Rows are points. Each copy is the shape, with its points in the same order, turned, moved and blurred by noise. Some copies are also mirrored. Which?
(in the rows, 128 means zero)

Shape (6 x 2):
[[133 118]
 [141 103]
 [ 86 176]
 [153 119]
 [161 119]
 [164 136]]
Copy 1, 6 rows:
[[129 117]
 [144 110]
 [ 66 158]
 [147 128]
 [156 135]
 [151 155]]
Copy 1 is: only turned
Copy 2:
[[121 120]
 [131 103]
 [102 191]
 [108 102]
 [107  97]
 [ 90 102]]
Copy 2 is: mirrored
Copy 3 (6 x 2):
[[125 115]
 [116 101]
 [183 161]
 [107 119]
 [ 99 123]
 [100 136]]
Copy 3 is: mirrored

Shape:
[[130 112 122 143]
 [138 106 127 171]
 [142 140 125 152]
 [ 68  92 131 181]
 [133 126 105  84]
 [126 145 109 106]
 [121 119  91 133]
 [163 158 149 148]
 [111 136 122 136]
 [205  90 149 132]]
Copy 1:
[[134 116 125 143]
 [137 113 130 173]
 [142 146 131 149]
 [ 69 100 111 183]
 [139 119 116  83]
 [131 140 114 102]
 [130 120  93 132]
 [154 162 159 145]
 [113 136 121 134]
 [199  94 172 142]]
Copy 1 is: only turned
Copy 2 (10 x 4):
[[123 109 123 133]
 [132  96 120 150]
 [141 138 115 142]
 [ 68  88 146 165]
 [123 140 109  74]
 [120 148 113  98]
 [111 119  91 115]
 [169 151 131 144]
 [113 139 131 132]
 [202  87 124 111]]
Copy 2 is: only turned
Copy 3, 10 rows:
[[122 109 132 145]
 [140 105 133 170]
 [142 131 140 142]
 [156  50 106 131]
 [ 79 140 131 113]
 [107 140 129 110]
 [113 123 106 133]
 [153 148 174 146]
 [132 114 132 115]
 [ 94 133 181 200]]
Copy 3 is: mirrored
Copy 4, 10 rows:
[[134 109 131 143]
 [148 111 136 166]
 [148 133 125 140]
 [ 84 102 131 195]
 [129  98 111  82]
 [125 123 109  99]
 [128 105  98 132]
 [160 155 147 120]
 [115 125 117 134]
 [201  92 178 123]]
Copy 4 is: only turned

Shape:
[[104 143 150  97  94 127]
 [ 67  90 150  80  85 152]
 [167 124 150 129 150 108]
 [ 87 105 124 146 123 139]
 [108  90 158  79  66 131]
 [148 107 124 142 134 112]
 [133 134 113  98 104 109]
 [117 106 120 149 172 132]
 [105 118 109 111 148 148]
 [136 130 114 139 136 161]]
Copy 1, 10 rows:
[[142 121 133 101 134  72]
 [ 87  86 137  59 143  76]
 [143 151 155 151 134 153]
 [ 99 111  95 127 133 101]
 [118  85 166  78 124  83]
 [121 121 136 144 111 140]
 [161 127 131 104 105 109]
 [100 132  93 141 138 151]
 [121 126  91  93 130 131]
 [146 110  94 134 143 129]]
Copy 1 is: mirrored
Copy 2, 10 rows:
[[ 88 135 146 132  74 145]
 [ 99  87 146 101  37 138]
 [132 139 168 137 154 125]
 [111  76 113 136 103 129]
 [127 124 164 110  34 131]
 [139 126 135 137 136 114]
 [112 156 131 111 104 116]
 [117  81 124 127 160 122]
 [105 100 122  97 121 138]
 [128 114 112 119 134 158]]
Copy 2 is: only turned
Copy 3:
[[120 108 146 108  98 145]
 [130  45 130  99  91 177]
 [146 122 146 117 168  91]
 [129  73 126 165 127 140]
 [161  67 145  81  86 148]
 [160 108 124 141 147 100]
 [145 127 109 111 109 127]
 [128  91 114 162 175 119]
 [124  96 103 135 152 154]
 [150 120 132 152 161 153]]
Copy 3 is: only turned
Copy 4:
[[108 147 126  97 104 131]
 [ 93  86 105  82  84  91]
 [167 149 146 136 148 132]
 [101 113  95 143 133  94]
 [135 105 110  84  63 103]
 [164 137 104 145 150 113]
 [143 153 100  96 125 126]
 [132 109 114 150 181 102]
 [114 106 102 116 164 126]
 [126 114 100 146 151 149]]
Copy 4 is: only turned

Shape, 12 rows:
[[124 135  94  82 161 132 119  89 114]
 [149  97 103 151 111 142 161 148 141]
 [154 164 146 105 123 127 122 147 147]
 [111 138 118 122  87  96 104 154 135]
 [110 100 128 138 159 132 156 163 126]
 [105 119 123 118 130 151 163 101 149]
 [151 167 105 129 120 168 135 116 157]
 [159 157 122 107 106 153  95  89  87]
 [173 128 164  85 159 112 188 126  83]
 [154 150 127 140 133 116 179 168  86]
 [111 156 119  83 166 141 101  92 101]
 [143 131 152 135 157 109 162 102 163]]
Copy 1:
[[129 155  79 116 116 155 148  91  91]
 [140  87 141  95 122 130 121 158 128]
 [146 179 136 125 159 102 137 144 122]
 [108 160 137 135  91  95 155 171 118]
 [105  88 129 135 153 119 140 136 122]
 [118 130 122  97 128 144 131  93 152]
 [133 167 107  84 145 139  99 148 137]
 [151 190 118 133 105 133  84 116  77]
 [164 114 134 113 175  85 143  76  76]
 [118 104 127 106 165  76 119 134  89]
 [119 175  87 145 129 145 140  91  85]
 [152 132 103 116 143 102 142 100 168]]
Copy 1 is: mirrored
Copy 2:
[[103 134 107 138 141 158 177 119  88]
 [125  97 125 107 106  97 129 130 162]
 [110 175 107 146 102 116 146 159 142]
 [ 93 148 109 156 112  58 135 136 114]
 [131 115 139 103 150 100 129 170 126]
 [100 111 162 139 135 135 152 131 139]
 [ 93 160 120 126 107 146 131 106 164]
 [132 157 100 160  84 152 138  96  96]
 [170 141 144 116  83 148 196 188 109]
 [148 156 140  76  87  96 153 156 118]
 [107 161 116 150 147 163 157 128  75]
 [142 142 148 143 145 122 180 150 167]]
Copy 2 is: mirrored
